Each row is a point. The points of each table are mixes of a few directions, plus a little noise. How many directions does each table use, and how many do they share? Where both have some left over, give the other angles between the two spaces (their principal angles), to ten degrees, smallest first.

First (6 x 3)
[[   0    0   -2]
 [   8  -17   87]
 [   3   -7   36]
 [   0    0    2]
 [ -10   23 -113]
 [  -1    2   -9]]
Second (4 x 3)
[[  7   5  -8]
 [ 38   8  31]
 [-92 -34 -17]
 [ 47  21  -6]]
Directions: first 1, second 2, shared 1

First (8 x 8)
[[ 14  -1  67  25   7 -54  25  39]
 [ 57 -32  16 -17  83 -17  -2 -25]
 [-50  26 -78   0 -75  67 -24  15]
 [-23 -24  23 -58   1  -5 -20 -45]
 [  0  -5   5  -7   2  -2  -3  -2]
 [ 27 -13 -89 -18  31  70 -35 -10]
 [ -6  15  22  30 -24 -19  17  37]
 [-19  35  35  46 -26 -41  43  -9]]
Second (7 x 8)
[[ -56  -81   -9  -49   29   64  -45   30]
 [   3  -24  -42 -102  -12   73  -66   17]
 [  23   46   19   56   -8  -50   44  -19]
 [   4   14    4    3    0   -3    9   -4]
 [  16   39    4   -8   -8    4   18   -9]
 [ -22   -1   32   58   20  -27   40   -5]
 [  30    8   -8   43  -19  -58   -2  -10]]
Directions: first 4, second 3, shared 1; angles 70, 80

First (9 x 11)
[[ -4   3  -5  15  10  -4  -2  -3   4  -7  27]
 [  7   2  20   1 -36  38  12  32 -28  42 -10]
 [  9  -9   8 -36 -14  -2   0  -3  -2   7 -65]
 [-10  10 -11  37  21  -4  -2  -2   7 -14  69]
 [ 14  -6  24 -31 -43  31  10  23 -24  42 -66]
 [-19  16 -23  65  40 -11  -5  -6  14 -29 121]
 [  2 -15 -14 -46  28 -52 -15 -43  32 -44 -69]
 [  0   1   2   2  -5   6   2   4  -3   5   0]
 [  1  -1   0  -5   0  -2   0  -2   1   0  -9]]
Second (11 x 11)
[[ 43  26   6  11 -35   6 -20 -51 -53   4 -35]
 [-10  -1  23 -22  18  33  31  58  25  20 -34]
 [ -9   5  21  -9  -3   2   5   7  20   9   5]
 [ -9 -30  -2  -9  -3  48  23  53 -15  29 -11]
 [  4   4 -55  19  -3 -63 -12   9  -4 -23 -17]
 [  7   4  40 -35  42  24   0 -56  25 -25 -24]
 [ 12 -12 -36  37   9  19  -5  -5 -41 -13  32]
 [-31 -42  -1 -26 -24 -19 -15 -11  16   6  25]
 [ -9  13  14   9  64   4   3 -31  39 -39  42]
 [  1   1  31 -15 -11  21   1 -14   0  14  -3]
 [  0  31 -43  46 -53 -76 -11  41 -11  15  20]]
Directions: first 2, second 6, shared 2
